Every row gives one point. The points of each table are mixes of a few directions, plus a little noise. How many directions does each table use, and how many do they share? Where both have some left over, give the other angles between the two spaces (their principal angles), to ten degrees, smallest first.

First (4 x 2):
[[ 0.81  0.10]
 [-0.42 -0.06]
 [-0.58 -0.07]
 [ 0.19  0.02]]
Second (7 x 2):
[[-0.64  0.41]
 [ 0.46 -0.30]
 [-0.17  0.12]
 [ 0.41 -0.27]
 [ 0.55 -0.35]
 [-0.63  0.40]
 [ 0.01 -0.01]]
Directions: first 1, second 1, shared 0; angles 40

First (5 x 4):
[[-0.47  0.28 -0.55  0.13]
 [ 0.17  0.24  0.63 -0.30]
 [ 0.46 -0.14  0.83 -0.20]
 [-0.15 -0.38 -0.45  0.53]
 [-0.02 -0.02 -0.48 -0.17]]
Second (7 x 4):
[[ 0.23  0.21  0.80  0.38]
 [-0.15 -0.43 -0.54 -0.02]
 [-0.15  0.10 -0.75 -0.47]
 [-0.34 -0.17 -0.17 -0.52]
 [ 0.24  0.18  0.42  0.36]
 [-0.07  0.06 -0.54 -0.24]
 [ 0.23  0.04  0.75  0.51]]
Directions: first 3, second 3, shared 2; angles 80

First (10 x 8):
[[-0.11  0.13 -0.23  0.53 -0.15  0.49  0.51 -0.11]
 [ 0.02 -0.02  0.03 -0.11  0.04 -0.10 -0.10  0.03]
 [ 0.09 -0.09  0.19 -0.38  0.12 -0.35 -0.37  0.06]
 [-0.09  0.08 -0.18  0.40 -0.11  0.36  0.37 -0.07]
 [ 0.08 -0.08  0.14 -0.32  0.08 -0.30 -0.33  0.06]
 [-0.18  0.20 -0.36  0.79 -0.25  0.74  0.77 -0.15]
 [ 0.29 -0.32  0.56 -1.26  0.35 -1.14 -1.21  0.21]
 [ 0.14 -0.13  0.24 -0.54  0.16 -0.49 -0.51  0.08]
 [-0.02  0.02 -0.05  0.10 -0.03  0.09  0.08 -0.02]
 [-0.18  0.19 -0.35  0.80 -0.23  0.73  0.77 -0.14]]
Second (8 x 8):
[[ 0.38  0.19  1.05  0.09 -0.27  0.10 -0.10  1.49]
 [-0.47 -0.44 -0.46 -0.07 -0.13 -0.02  0.02 -0.62]
 [-0.40 -0.32 -0.58 -0.08  0.00 -0.05  0.04 -0.79]
 [ 0.17  0.24 -0.22  0.02  0.24 -0.03  0.04 -0.32]
 [-0.35 -0.39 -0.07 -0.03 -0.23  0.00  0.00 -0.06]
 [ 0.62  0.52  0.81  0.10  0.06  0.06 -0.07  1.11]
 [-0.01  0.07 -0.38 -0.02  0.19 -0.05  0.04 -0.54]
 [ 0.10  0.14 -0.21 -0.01  0.16 -0.02  0.04 -0.29]]
Directions: first 1, second 2, shared 0; angles 80

First (11 x 11):
[[ 0.16  0.15 -0.52 -0.23  0.64 -0.24 -0.65 -0.02 -0.51 -0.74 -0.08]
 [-0.13  0.47 -0.04  0.12  0.09 -0.53  0.32 -0.67 -0.60 -0.17  0.26]
 [-0.18  0.47  0.19 -0.42 -0.18 -1.10 -0.03 -0.45 -0.06  0.37  0.56]
 [ 0.15 -0.68  0.15 -0.80 -0.10  0.19  0.65 -1.05 -0.22  0.59 -0.01]
 [ 0.46  0.04  0.26  0.62  0.20  0.58  0.04  0.43  0.14 -0.44  0.12]
 [ 0.61 -0.27  0.29  0.08  0.23  0.55 -0.06  0.23  0.21 -0.21  0.16]
 [-0.17 -0.28  0.03 -0.31 -0.29  0.04 -0.05  0.14  0.36  0.46 -0.14]
 [-0.62  0.26 -0.31  0.82 -0.27  0.27  0.31  0.31 -0.14 -0.12 -0.53]
 [ 0.31 -0.18  0.12  0.32  0.10  0.57 -0.08  0.45  0.26 -0.22 -0.06]
 [-0.25  0.21 -0.49  0.14  0.18 -0.12 -0.68  0.63  0.01 -0.41 -0.33]
 [-0.32 -0.20  0.29 -0.35 -0.62 -0.20  0.23 -0.02  0.55  0.90  0.05]]
Second (9 x 11):
[[ 0.76  0.42  0.56  0.08 -0.05 -0.54  0.32  0.20  0.73 -0.14  0.41]
 [ 0.24  0.13  0.08 -0.06  0.20 -0.16 -0.24  0.34  0.03 -0.21  0.22]
 [ 0.09 -0.05 -0.09 -0.37  0.20  0.04 -0.48  0.03 -0.29 -0.22  0.13]
 [-0.03  0.38  0.14  0.56  0.04 -0.45  0.28 -0.30  0.17  0.10  0.20]
 [-0.18 -0.93 -0.51 -1.53 -0.12  1.18 -0.79  0.08 -0.79 -0.21 -0.56]
 [-0.51 -0.21 -0.14  0.43 -0.22  0.29  0.48  0.08  0.08  0.38 -0.42]
 [ 0.16  0.29  0.03  0.08  0.34 -0.38 -0.36  0.02 -0.12 -0.24  0.37]
 [-0.17  0.14 -0.02  0.13 -0.18 -0.19  0.25 -0.92 -0.06  0.23 -0.01]
 [-0.39 -0.14 -0.04  0.64 -0.13  0.20  0.53  0.46  0.24  0.35 -0.35]]
Directions: first 5, second 4, shared 1; angles 30, 30, 40
